Rows are points. Each copy is the shape, with its points in the same order, stretched, turned, moved and blurred by noise. Some copies are also mirrored. Which?
In the rows, 128 means zero.

Shape, 7 rows:
[[146 198 169]
 [184  84  82]
 [131 108 105]
 [162  95 154]
 [128 153 151]
 [107  78 151]
 [146 123  73]]
Copy 1 (7 x 3):
[[144  57 129]
 [108 134  65]
 [144 158 100]
 [ 92 103 133]
 [139 104 130]
 [122 161 158]
 [162 158  70]]
Copy 1 is: only turned
Copy 2 (7 x 3):
[[115  54  94]
 [171 106 194]
 [133 132 166]
 [183 115 123]
 [123 103 113]
 [166 168 122]
 [118 105 198]]
Copy 2 is: only turned

Shape:
[[149 122 170]
 [162  83 194]
 [137  96 116]
 [117 165  77]
 [130 104 159]
 [ 81 131  81]
 [195 107 132]
 [142 167 131]
 [126  99 141]]
Copy 1:
[[174  94 115]
 [179  52 104]
 [120  90 144]
 [108 145 145]
 [151  81 102]
 [ 78 132 133]
 [161  68 160]
 [152 132 132]
 [127  83 117]]
Copy 1 is: mirrored
Copy 2, 9 rows:
[[103 168 169]
 [119 175 225]
 [157 128 171]
 [125  96  84]
 [137 155 156]
 [180 101  80]
 [114 135 223]
 [ 88 148 123]
 [149 142 160]]
Copy 2 is: mirrored
Copy 3 (9 x 3):
[[178 146 109]
 [185 181  98]
 [139 159 123]
 [128 104 144]
 [172 169 129]
 [127 153 172]
 [146 126  78]
 [160  98 121]
 [157 170 135]]
Copy 3 is: mirrored
Copy 4 (9 x 3):
[[145 104 174]
 [131  77 211]
 [ 95 125 142]
 [123 166  84]
 [133  85 155]
 [113 120  59]
 [ 94 155 203]
 [155 147 135]
 [119  96 144]]
Copy 4 is: mirrored

Shape:
[[169 120 127 119]
 [152 172 105 181]
 [131 101 140  97]
 [106 155  90 158]
 [ 83 129 151 112]
 [ 88  84 147 133]
 [105 117 151 124]]
Copy 1:
[[134 141 155 121]
 [ 43 146 165  66]
 [161 112 132 159]
 [ 53 116 159 126]
 [129  63 118 150]
 [140 108  92 158]
 [136  97 117 132]]
Copy 1 is: mirrored
Copy 2:
[[ 88 118 168 115]
 [ 96  90 140 234]
 [130 167 141  79]
 [108 142  82 206]
 [190 178 102 117]
 [164 232 137 121]
 [168 176 134 124]]
Copy 2 is: only turned
Copy 3, 7 rows:
[[137 148 139  67]
 [172 196 139 163]
 [110 109 140  76]
 [153 148 118 185]
 [109  89 153 159]
 [ 80 114 132 137]
 [106 115 153 136]]
Copy 3 is: mirrored

Shape (12 x 6):
[[117 180 132  80 143 170]
 [160 145 147 126  71 171]
 [ 52 109 112 165  79 135]
 [118 177 138 130 172 139]
 [149 112 153 131  77 122]
 [149 159 102 118 122 146]
 [ 94 115 178  39 116 225]
 [104 140 162 123 136 187]
 [104  94 126 148 137 132]
 [ 69 136 113  97 148 117]
 [159 189 156 124 133 114]
 [130 107 126 124 135 108]]
Copy 1 (12 x 6):
[[114 161 140 120 183 179]
 [135 133 159 157 155  86]
 [171 109 197 105 101  86]
 [ 90 146 106 130 124 191]
 [154 107 115 133 128  73]
 [126 169 153 151 135 151]
 [116 131 158  55 249 117]
 [100 117 142 112 149 132]
 [126 119 128  93 106 110]
 [130 146 128  87 150 169]
 [106 134  82 176 132 173]
 [127 139 107 109 125 113]]
Copy 1 is: mirrored
Copy 2:
[[ 94  94 166 123 133  98]
 [111 136 104  52  98  80]
 [105  66  91  44 162 177]
 [102  85 140 162 121 134]
 [105 163  99  71 120 106]
 [144 113 128 112 109 103]
 [ 29 137 205  42 136 117]
 [ 68  99 148  90 112 142]
 [109 123 125 101 123 183]
 [ 98  92 155 132 176 155]
 [108 123 115 157 120  78]
 [116 147 129 121 128 148]]
Copy 2 is: mirrored
Copy 3:
[[131 151 171 106 138  72]
 [160 130 143  90 148 176]
 [190 115  28 149 125  95]
 [113 141 137 125  77  78]
 [121 112 114 110 155 178]
 [144 126 162 125 118 125]
 [176 203 125  82 241  78]
 [162 172 101 112 135 100]
 [149 126  77 170 119 112]
 [122 118 108 144 135  32]
 [ 71 119 146  80  95 131]
 [110 112 105 140 123 127]]
Copy 3 is: only turned

Shape, 9 rows:
[[ 98 130 182 118 102 137]
 [120 119 111 111  97 150]
 [116 125 145 124 116  26]
 [122  85 164 112 107 141]
 [105 128 124 191 137  69]
 [148 125 172 111 152 136]
 [102 128  56 117 213 105]
 [126 124 152 126 138 147]
 [135 132 130 111 124 154]]
Copy 1, 9 rows:
[[113 114  73 127 119 118]
 [ 85  98 147 121 123 122]
 [232 177 101 137 118  64]
 [114  73 106 106 140 148]
 [170 215 123 164 136 107]
 [114 126 100  75 128 150]
 [122 210 188 127  58 141]
 [ 99 132 111 102 132 152]
 [ 92 122 130  99 129 146]]
Copy 1 is: only turned
Copy 2, 9 rows:
[[146 178 113  89 107 143]
 [167 107 130 157 103 148]
 [ 35 220 173 181 125 114]
 [174 170 122 131 156 166]
 [ 76 182 185 160 129  39]
 [108 140  99 109 175 135]
 [ 55  50 248 148 154 107]
 [138 129 122 111 145 127]
 [142 101 110 134 129 136]]
Copy 2 is: mirrored
Copy 3:
[[ 95  96  86 135 140 136]
 [112 117 147 121 116 106]
 [167 105 114 127 244 175]
 [119  95  90 110 132 101]
 [146 127 116  88 153 179]
 [127 138  51 141 117 109]
 [132 222 125  98 137 112]
 [112 134  84 123 101 115]
 [115 133 111 136  99 106]]
Copy 3 is: mirrored

Shape:
[[165 116 178 118 162 101 122 124]
 [148 163 100  92 102 139 130 153]
 [150 118 120 151  93 134 135 143]
 [119 161 173 111 163  59  86  96]
 [ 96 152 112  75 101  77 189 112]
 [ 89 128 184  51  96  91  92 101]
 [116 113 122 157 139 144 127  68]
 [161 109  97 114  97 135 109 149]
 [130 102 100 134 174 132 170 158]
 [103  99 130 190 148 144  64 153]
 [161 138 159 208 162 165 158 112]
 [ 81  89 100 181 133  92  83 130]]
Copy 1:
[[125 141 115 163 167 101 136 158]
 [150 137 111  96 134 128 109 136]
 [116 121 121 136 118 126 103 117]
 [149 137  72 153 185 139 178 167]
 [143 187  74 125 122 171 107 175]
 [129 206  64 143 228 151 129 139]
 [102 148 120 141 117 120 167 120]
 [152 130 130 130 136 121 109 100]
 [140 118 188 152  81 145 113 156]
 [120  75 177 161 132 158 159 110]
 [ 77  91 151 134  86 104 155 157]
 [142  94 145 182 117 186 159 102]]
Copy 1 is: mirrored
Copy 2, 12 rows:
[[112  77 148 125 121 154 141 108]
 [103 135 123 142 118  77 105  98]
 [108 115  92 113 151 101 147 109]
 [130 120 194 106 137 171 113  98]
 [197 153 128 153 115 127 118 125]
 [172  86 180 132 187 121  80 117]
 [122 113  94  73 155 169 106 121]
 [ 96 109 124 104 142  65 123 117]
 [105 136 105 136 110 132 156 164]
 [ 61 120 106  90 204 129 137 141]
 [ 65 119  53 105 124 184 153  87]
 [113 152 130  71 197 129 148 154]]
Copy 2 is: mirrored
Copy 3:
[[ 73  90 140 119 100 138 212 107]
 [142 162 124 136 172  66 136 101]
 [143  88 127 115 124 108 107  84]
 [ 85 140 223 134  92 107 205 150]
 [165 138 136 103 206  86 148 194]
 [166 150 208 146 157 163 231 194]
 [148  89 131 127  69 133 110 134]
 [162 139 122 105 121 114 138  76]
 [ 89 144  66 101 129 146 107 102]
 [101 151 173 139  44 181  73  66]
 [ 53  29  99 151  76 103  89  76]
 [150 161 191  95  49 171  66 105]]
Copy 3 is: only turned

Shape (11 x 8):
[[105 138 189 128 150 150 144 133]
 [143 111 129 157 115 100 112 165]
 [130 109 142 125 158 123 133 114]
 [159 103 153 125 101 100 118 141]
 [ 88 129 136 140 118 125 117 103]
 [111 163 199 150 175 112 167 124]
 [103 167 126  80 151 109 180 110]
 [139 111 129 100 115 104 134 155]
 [138 130 134  82 130 120 155  95]
 [150 155 164 118 152 156 166 108]
 [110 155 158 138 153 106 100 135]]
Copy 1 (11 x 8):
[[113 102 118 158 102  96 194 135]
 [125 121 103  93 124 114 109  91]
 [136  99 146 146 144 104 155 116]
 [114 122 121 106 143 142 129  95]
 [125 101 147  96 135  99 132 163]
 [147 108 105 147 111  79 249 113]
 [165 171 161 163 157 104 187 132]
 [121 152 126 134 143 121 125 102]
 [144 134 172 154 175 144 155 125]
 [162 117 146 169 136 153 178 118]
 [137 122 138 109  86  90 172 106]]
Copy 1 is: mirrored
Copy 2 (11 x 8):
[[131  99 112  77 126 104  84 149]
 [115 102 119 159 154 136 125 125]
 [128 143 134 122 137 106 119 157]
 [122 113 136 129 140 146 153 138]
 [111 126  97 104 138 110 128 110]
 [115  76 145  97 157  76  64 119]
 [ 90 151 133 104  89  86 105  94]
 [107 139 132 129 121 141 143 126]
 [120 155 144 105 103 107 144 136]
 [147 112 133 119 105  81 103 141]
 [145 125 119 105 141 121  82 124]]
Copy 2 is: mirrored

Shape, 12 rows:
[[124  96 135 123 115 102 155 116 137]
 [146 136 105 112  95 101 148 110 123]
 [146 152 139 126 104 137 154 139 142]
 [ 71 137 140 116 152 142 152 134 141]
 [140 137 116 138 119  96 119 181  76]
 [129 140 148 119 117  98  27 119 141]
 [ 85 141   7 120 117 105 148 137 146]
 [152 134 145 144 131 195 103 119 122]
 [151 114 125 137  98 185 151 153 146]
 [135 142 143 161  96  95 154 115 129]
 [151  93 141 152 151 103 154 126 145]
 [ 71 109 145 184 137 157 130 114 106]]
Copy 1 (12 x 9):
[[128 123  91 123 106  99 148 126 102]
 [130  95  86  99 152 112 147 131 115]
 [118  95 124  94 138 156 145 161 113]
 [120 169 145 129 137 138 139 115 101]
 [151 102 131 103 157  97  66 164 104]
 [157 108  98 208 171 142 112 192 180]
 [141 217  52  15 177 108 124 120 151]
 [ 68 111 183 131 126 167 138 147 160]
 [ 67 134 145  85 113 143 145 184 121]
 [160  95 127 106 111 107 157 142 130]
 [145 119  83 118  70 134 122 123  94]
 [135 180 211 142  96  78 149 110 160]]
Copy 1 is: only turned
Copy 2 (12 x 9):
[[138  84 150 161 129 132 134 116 104]
 [134 110 130 138 147 107  81  92 130]
 [157 155  99 157 118  96 113 100 118]
 [109 137 111 152 130 163 135 172 106]
 [119 134 154 105 124  29  95 130 148]
 [178  90 139 101 104 104  95 148 201]
 [120 158 178 111 157 182  39 139 109]
 [155 181 148 154 148  97 151 131 160]
 [180 176 154 195 153 100 136 118 107]
 [140 126 133 154  94 101 101  67 119]
 [158 107 146 139 123 129 154 103  88]
 [ 97 141 187 168 108 133 149 146 134]]
Copy 2 is: mirrored
Copy 3:
[[149 143 127 134  89 102 145 100 125]
 [141 113 119 171 112 119 118 124 103]
 [142 115  90 136 121 123 115 132 119]
 [144 148 123 129 130 112 153  90 198]
 [ 92 136 113 176 113 134  64 115  91]
 [121 137 174 139 152 106  89 171 130]
 [148 156  81 224 195 118 157  84 138]
 [ 81 104  97 121 136 154 141 177 116]
 [124 117  68 114 144 152 148 130  94]
 [149 144 103 166  78 120 125 141 120]
 [121 154 106 128  85  82 141 118 107]
 [116 167 115 139 102 153 175 132 172]]
Copy 3 is: mirrored

Shape (15 x 11):
[[ 76 139 151 136 151 111 125 147 128 115 158]
 [124 142 129  99 143 125 105 139 174 148 138]
 [ 94 167 120  91 115 129 130 150 154 132 134]
 [125  99 143 145  99 110 128 134 136 110 175]
 [139 146 125 158 136 113 112 146 126 136 124]
 [112 132 147 157 106 103 136  99 128 107 105]
 [ 95 136 144 113 110  86 134 169 133 167  98]
 [108 116 137 122 150 122 150 166 174 125 101]
 [ 87 135 125 169 137  55 133  94 152 128 127]
 [108 162 106 116 159 145 118 188 130 140 102]
 [133 107 150  98 177 188 141  78  56 118 159]
 [110 155 183 167 121 111 162 111 153 145 155]
 [138  96 142 101 207 169 143  78  55 156 197]
 [ 81 113 118 179  98 133 136 115 145 148 126]
 [143 126 108 105 176 160 194 100  63 132 171]]
Copy 1:
[[ 90 142 166 144 112  99 141 140  99  93  89]
 [ 90 130 149 132 143 135 142 154 131  99 151]
 [ 97 117 157 145 132 113 157 106 129 101 158]
 [150 148 180 123 142 135  88 126 116 106 105]
 [140 124 149 129 130 142 159 160 131  88 101]
 [158 133 127 126 125 154 153 102 107  81 103]
 [111 109 172  90 147 132 167 117 135  69  94]
 [ 87 118 150 132 183 135 160 101 114 121  99]
 [140 142 155 120 123 134 168 150  46  75 110]
 [ 81  86 144 148 140 113 180 138 145 113 112]
 [ 86 178  67 129  69 112 118 125 168 161  89]
 [145 201 173 124 137 151 169 125 116  88 107]
 [ 71 202  84 105  64 100 119 182 161 178  83]
 [136 119 189 114 126 183 153 115  97 118 112]
 [106 184  87 118 105  81 148 120 151 194 105]]
Copy 1 is: mirrored
Copy 2, 15 rows:
[[105 130 153 163 163 143 111 106 131 121 124]
 [118  89 105 132 152 165 159 161 129 142 135]
 [131 127 129 107 176 165 124 137 123 172 129]
 [113 137  96 143  91 169 116  82 142 120 169]
 [126 116 152 136 112 154 147 138 110 133 130]
 [179 141 144 136 117 169 129 112 110 111 133]
 [165  95 147 149 136 116 137 128 133 181 128]
 [136  78 135 165 155 130 141 145 101 154 179]
 [175  86 129 137 111 170 132  86  79 117  99]
 [102 119 167 140 175 115 135 174  99 181 135]
 [ 65 180 138 116 175  88  81 180 170  52 153]
 [160  98 180 116 141 179 166  83 143  86 140]
 [ 38 136 127 108 161  66  87 170 175  43 145]
 [166 140 145 116 125 127 174  60  90 137 157]
 [ 67 135 145  61 157  87  54 161 131  98 161]]
Copy 2 is: only turned
Copy 3, 15 rows:
[[175 122  76 157 130 144 170 136 116 123 134]
 [180 144 107 137 128 125 117 172  99 106  88]
 [190 157 144 136 122 167 146 159 103 119 109]
 [144 135 100 100 137 107 135 129 155 169 142]
 [120 118 112 126 103 134 108 104 123 127 103]
 [ 86 144 151 109 100 121 129 102  90 151 157]
 [130 113 135 146  88 181 100 168  93 138 123]
 [139  75 120  94 127 122 146 172  76 120 109]
 [138 166  95  75  97 131 122 117  69 121 152]
 [171  88 129 154 122 163 124 134  90 107  78]
 [121 121 129 241 195  93 178  82 160 103 174]
 [ 93 142 101 134 107 175 176 148 139 123 135]
 [149 122  75 249 212 104 165  91 190  75 166]
 [123 145 126 101 148 185  95 108  79 182 116]
 [140 111 134 170 190 130 179  84 192  72 174]]
Copy 3 is: mirrored

Shape, 16 rows:
[[110 126 146 134 123 187 157 156 112 165 103]
 [ 93 110  83 171 140 156 144 138 248 123 140]
 [122 114 136 158 143 107  75 155 111  98 108]
 [ 78 140 154 242 136 122 143 129  85 114 127]
 [119 138 120 134 128 114 137 126  87 141 114]
 [120 113 152 125 126 119 146 102 249 103  86]
 [ 91 119 141 154 114 107 133 126 112 160 116]
 [106 111 157 145 157 127 153 115  91 126 141]
 [ 90 170 158 130 142 134 108 147 145 106 123]
 [213 107 125 190 124 109 112 134 187 129 142]
 [102 138 152 149 207 101  83 140  96 158 117]
 [153 191 138 138 135 128 130 131  78 116 126]
 [184 169  59 137 137 148 145 138 109 128 129]
 [ 79 124 157 128 122 117 125 135 102 117 151]
 [ 96 108 131 123 155 114 153 147  93 103 118]
 [181 120 128 154 138 163  35  93 101 107 123]]
Copy 1 (16 x 11):
[[124 148  99 146 146 128 148 187  87 122 131]
 [145  83 171 139 157 100  63  36  57 129  58]
 [118 115 147 134  80 139  89 165 170 165 115]
 [110 188 173 114 174 149 123 181 145 119  44]
 [106 150 132 130 132 110 131 173 178 111 147]
 [108  79 180 168  74  80 118  64  60 120 114]
 [ 99 141 145 141 141 135 129 171 134  90 121]
 [ 85 179 121 112 121 112 116 187 138  94 101]
 [158 143 139 158  92 124 120 142 146 111 119]
 [ 58  85 133 123  99 169 132  30 105 189 115]
 [106 122 109 114  91 119  96 202 187  73  84]
 [137 155 123 125 116 130 176 168 196 132 158]
 [128 117 121 123 155 104 140 106 175 158 141]
 [109 177 144 145 116 141 108 168 142  90 142]
 [ 96 160 121 144  99  91  93 183 174 106 128]
 [158  99 160  64  55 153 114 160 119 215 146]]
Copy 1 is: mirrored
Copy 2, 16 rows:
[[156 150 118 184  83 125  99 174 192 154 132]
 [166 192  34  36  95  49  88 154 109 150  89]
 [ 84 114 106 140 102 118 123  98 125 158 115]
 [141 113  68 144  41 129  66  77  84 192 193]
 [142 117 114 166 111 157 127 105 120 121 148]
 [106 144  45  33 113 151  47 159 121 155  89]
 [133 114  97 160 116 109  80 109 117 130 151]
 [127  95 112 154  98 128 140 155  83 150 167]
 [ 90 188 108 103  89 146  89 139  91 145 112]
 [117  93 107  27  71 135 138 120 190 114 127]
 [ 61 142  63 174  79 112 148 151  99 100 178]
 [119 140 140 136  81 220 153 116 126 126 154]
 [177 151 110 126  94 175 194 117 149 110 110]
 [108 129 155 129 123 119  98 110  58 160 131]
 [127  89 118 184 101 147 129 143  68 148 107]
 [ 80 144 119  94 138 108 198  99 187 164 161]]
Copy 2 is: mirrored
Copy 3 (16 x 11):
[[136 120 127 162 102  76 126 110 148  91 139]
 [161 203 130 153 184  82  99 164 126 149 118]
 [133 146 140 179 134 184 131 104 158 118 126]
 [169 117 128 133 164 131 127 159 213  81 163]
 [129 124 129 120 134 124 144  90 147 125 137]
 [104 169 114 157 143 112  29 174  81 137 107]
 [144 145 164 131 137 142 120 110 156 125 165]
 [151 109 138 127 122 137 129 120 132  87 133]
 [125 149 128 166  98 150 133 146 140 127 122]
 [103 175 105 180 185 115 115 148 132  49 147]
 [169 172 121 114  89 184 171  69 156  97 133]
 [105 105  86 135 116 114 164 116 148  93 131]
 [111 128  71 117 171  55 178  89 137 119 107]
 [141 128 174 159 118 173 137 131 141 122 145]
 [140 115 146 125 122 139 140 100 143 119  97]
 [128 126  95 213 151 166 118  97 108 115 162]]
Copy 3 is: only turned
